Each row of a before or after table is a point. One or more steps were done to the points. Then noise was added and the rows were shuffled. The steps act on columns, c1 being the first. What was done? A step turns or swaps two columns, mirrors them in a line or flattens them onto one, adds a multiple of one to another, or multiplies or shifts one. Angles are multiples of 10 degrees, from the lower column toward the higher: turns from -170 to 170, lines from 10 to 170 but not 90. Use the fewest steps. Two steps may share a column if one is a turn and the other turns, adds or multiplies; they go together, in the order done. Otherwise the lowest column goes first.

Before (12 x 3):
[[-47 -16  -2]
 [-37 -10 -15]
 [114  26 -48]
 [-31  -9  -3]
 [ 12  -9  -3]
 [-57   8   9]
 [ 49 -33  -5]
 [  4  22 -88]
 [ 53 -18   5]
 [ 67 -14  -7]
 [-58 -44 -19]
 [ 50  12  10]]
After (12 x 3):
[[-18   5   7]
 [ 43   0  15]
 [-40 -11 -10]
 [-31  21   8]
 [ 31   8  33]
 [  9   4   5]
 [-38  29  37]
 [  3  84 -32]
 [ 36 -13  -9]
 [-37   0  15]
 [ 80  42 -34]
 [ 45  11  12]]
Steps: multiply c1 by 0.7; mirror c2 and c3 in the line at 130 degrees

Before (9 x 8):
[[ 31 -15 -66  30  56   1 -26   9]
 [-13  36  52  41 -32  44 -22  22]
 [ 26 -14 -45  27 -13   8 -56 -89]
 [ 21 -24  31  44 -17  -6  -7  53]
 [-18  15  43  10 -25 -48  36   4]
 [  2   9 -57   1 -66 -43   0   5]
 [  7  -6 -20 -18  26 -31 -86 -52]
 [ 29 -40 -28 -59  46  -5 -21   3]
 [-54 -25  43  26  -4   3 -16   6]]
After:
[[-51  -7 -10  -1   5  -5 -50 -30]
 [-16  -9  51   2  29  44 -28 -11]
 [ 26  26 -62 -96   9 -12  25   1]
 [  6   6 -14   3  77  34  54  -1]
 [ 25 -18 -50  18 -43  13   9  57]
 [ 23 -13  -9  37  20   3 -35 -61]
 [ 32   4 -50  -5 -50  10  52 -34]
 [-12  41  28   4  24 -49 -47 -45]
 [  8  50 -72 -40 -21  37  -8  38]]
Steps: turn c2 and c7 by 40 degrees; turn c3 and c7 by -70 degrees; turn c4 and c8 by -110 degrees; turn c5 and c6 by 170 degrees

Before, 10 rows:
[[  7  29  -8   1  -1  13  28 -13  -9  14  -5]
 [ 30  46  42   8 -39 -21  32  -3  -3  10  30]
 [-23  20 -27 -39  -1 -10 -35 -21  21 -36 -11]
 [ -8  19  23   8 -26   3 -10 -19 -27  36  12]
 [ -1  -2  15  -3  28  10  26  36 -13 -29  39]
 [ 34 -26  10 -17  27   2 -25  11  11 -25  -5]
 [ -8 -15  15  27 -42  40 -35  -3  29  29  35]
 [-24   2   6 -37  29  32 -33 -26  40  24 -14]
 [-18  41  41  33 -33   8  11  29   1   6 -22]
 [  7  46  -5 -40 -21 -14 -35  43  33   0 -24]]
After, 10 rows:
[[  -9  -42    2   31  -29   40  -38   -4   30   32   33]
 [   6   14   -7   -4  -44   12   28  -14  -10   18   -8]
 [   0   18   15    2   41   10   26   36  -12  -33   38]
 [  36    1   18  -11   73    1  -25    8   10  -26   -3]
 [   7   14   15  -38  -99  -13  -35   42   34    0  -22]
 [ -21   13   -3  -48  -32  -12  -38  -19   22  -36  -10]
 [  31   -3   33   26 -122  -21   29   -6   -4    6   29]
 [ -21    2   22   50 -107    8   12   29   -2    4  -20]
 [  -7   -7   13   24  -62    4  -10  -22  -30   34   12]
 [ -23   25   19  -31   35   31  -34  -26   41   25  -16]]
Steps: turn c2 and c5 by -50 degrees; multiply c5 by 2; turn c3 and c4 by 30 degrees

Before (12 x 18):
[[  74    3   15  -10  -27   -3    9   -8  -25    2   10   16   43  -11
    -5   20   13  -31]
 [ -32  -33   -2    1    7    4   -8  -10  -41  -21    3    2   41  -11
    -5   10   37  -50]
 [ -21   21   11   -9  -31  -22  -12    4   22   32  -14   11   28   -4
    17   10   19   -3]
 [  -5    9  -11   -2  -12    1   15  -13    9  -22   15  -25  -64   14
    11   24   -6    4]
 [ -36   -2   15   -5  -19   25  -13   45   23   -6    1    4   18   -1
     1   28    0   -1]
 [ -20 -121  -55   24   -6    3  -10   -5   -4  -22   16  -21  -58   -8
     3   31   23   11]
 [ -18   14   12   23   -1    1   -3   20   25  -26    6   -1   45  -14
    -2   -7    7   -9]
 [ -27  -15   19  -13  -23  -13   54   28    4  -10  -27   -2   31   19
    26    2  -10    1]
 [   4   11    1   17   -6    1    6  -16  -31  -23  -17   27   23   -2
     5   25   -5   -4]
 [ -25   14    7  -17    9   19   -8  -15   23   21   -4   21    3   15
    11  -16   -1   10]
 [  43  -23   23   26    4   16  -15   -6  -32  -22   -1  -45   35   -4
    13   34   -5   10]
 [  44    8   11   -4    9    2   12   38   -7   -4   13    3   40   -9
   101   28   18  -26]]
After (12 x 18):
[[ -38  -13   -5   36    7   24   -5  -14   21  -44  -10    3   15  -14
   -16   26   -1   -2]
 [  -6   15   42   31   -6    1   11  -17    9   18  -23  -24  -21   -9
    46   27   -3    4]
 [ -33    0  -34   17   -8    6  -37  -19  -41   13   12    5    9   -2
   -21   10   37  -52]
 [  46  -11  -11   77   -1   15  -27  -19  -31   10    5  -45   35    4
   -22   34   -4   11]
 [  74   10  -24   18    4   -2    6    2  -25    7   -3   14   21  -33
   -34   20   14  -31]
 [  47   11  -22   41  -16    1    8  -12   -7  -36   10    0   99   -1
    36   26   18  -27]
 [ -26   -9    2  -39    0   18   13   26   23   11   -8   21   12   16
     0  -15   -1    9]
 [ -29   59  -11  -11   36  -13   -3  -15    5  -27  -18   -2   42    3
   -10    2   -8    3]
 [   5    7  -15   51   18    3   13  -19  -32   19    3   26   14    2
    -9   24   -3   -4]
 [ -20   -4  -25   12   -5   -1   14  -28   26  -17   10   -2   23   -9
   -33   -7    7  -11]
 [ -19  -18  -15    6   26  -22   16   33   21  -10   -7   11   31  -19
   -10   11   18   -4]
 [ -20    8    9   71   -8    2 -118  -23   -4    7    2  -20  -49  -15
    62   28   23   14]]
Steps: mirror c2 and c7 in the line at 50 degrees; turn c3 and c13 by 50 degrees; turn c13 and c15 by -50 degrees; add 1.5 times c16 to c4; turn c5 and c11 by 120 degrees; turn c11 and c14 by 60 degrees; turn c8 and c10 by -100 degrees

Before (9 x 32):
[[-17 -20  25 -36  37  41 -14 -54 -30  32 -27  12 -25  10  -4  15  -5 -31
   24  -4 -33  -2  12  17  13 -36 -26   3 -64  13  64 -24]
 [ 16 -25 -37  10  24  -1 -17  40  20 -29   6   3  -3  -3  -7 -40 -49  39
   12  27  26 -34 -12 -20  17  16  28  16  17  -3  -8  40]
 [ -6   1 -66  -7 -27   0 -18  24 -24 -19  23  36 -13  -5   5 -59 -49  26
  -17  29  26  -3 -15  20  32  18  30  -8  13  -6  -3  33]
 [ 23   8 -29   9  21 -13  -1  -3   3   5 -12 -33 -18  45  19 -33 -61  -4
  -16  31  10   6   5  28  57 -27  21  31  14  47   2  -3]
 [ 40  -8 -26 -24  -9 -53 -22  18  -2 -40  24  27  -5 -17 -23 -42 -35  24
  -11   2  24 -15  33   4   3  10  22 -26  18   9  19  37]
 [-34 -31  25 -43   5  27 -24 -37 -49   2 -52 -30 -23  46 -30   5 -28 -28
   23 -12 -24 -16  20  27   2   1 -47   4 -19  22  40 -17]
 [-60 -49  20 -62  21  39 -14 -31  -5   8 -14 -28 -23  31  -1   4   7 -37
   34 -38 -30  -8  51  36  12 -21   5 -15 -22  12  51   3]
 [-45 -58  16 -39 -10  16  -7 -49 -37  24 -77  -4 -29  -4 -21   3  14 -36
   32 -15  -8 -31  48  11  -8 -25  21 -14 -22  13  59 -18]
 [ 30  -3  -7 -20 -23  13  -9  15  17 -31   1  14 -14  -4  13 -52 -37  32
  -24  11  62   9   7   9   0  34  30   8  -6 -15  11  13]]
After:
[[-42 -58  16 -41  18  14  -6 -49 -36  21 -77  -8 -26  -5 -23  30  15 -36
   32 -11  -7 -32  45  11 -12 -25  -4 -12 -28  15  60 -51]
 [ -7   1 -68  -9  28  -1 -17  22 -23 -15  25  36 -12  -2   3 -33 -52  27
  -18  31  24  -1 -16  20  30  17 -25 -13  10  -9   0 102]
 [-19 -21  22 -39 -23  40 -16 -52 -30  34 -25  10 -32   8  -1  50  -7 -32
   26  -4 -30   2  12  20  10 -35  40   2 -63  16  62 -76]
 [-36 -30  26 -46 -48  25 -28 -37 -46   3 -45 -30 -25  46 -29  32 -29 -30
   20 -10 -25 -18  21  30   5   1   5   3 -16  26  42 -56]
 [ 40  -8 -28 -22  24 -56 -22  15  -3 -39  29  29  -6 -17 -21 -11 -34  22
  -13   2  23 -17  33   5   2  12  -7 -25  20   7  20 108]
 [ 19 -21 -37  11  28   2 -13  42  20 -33   7   3  -5  -2 -11  -9 -50  44
    9  25  26 -35 -10 -23  19  19  26  16  22  -5  -5 122]
 [ 32  -2  -7 -21  31  14  -9  17  18 -33   2  12 -18  -3  13 -22 -35  28
  -24   9  63   8  11   9  -1  35 -24  11  -6 -14  10  40]
 [ 22  10 -27  11  22 -14   0  -5   4   8 -10 -36 -19  39  17   1 -63  -4
  -15  30  12   6   5  27  58 -26  23  33  18  51   4  -3]
 [-63 -54  20 -62   5  36 -15 -31  -7   7 -18 -26 -25  30   1  33   6 -38
   34 -42 -34  -3  49  34  13 -23  22 -15 -21   8  53  10]]
Steps: swap c5 and c27; shift c16 by 30; multiply c32 by 3
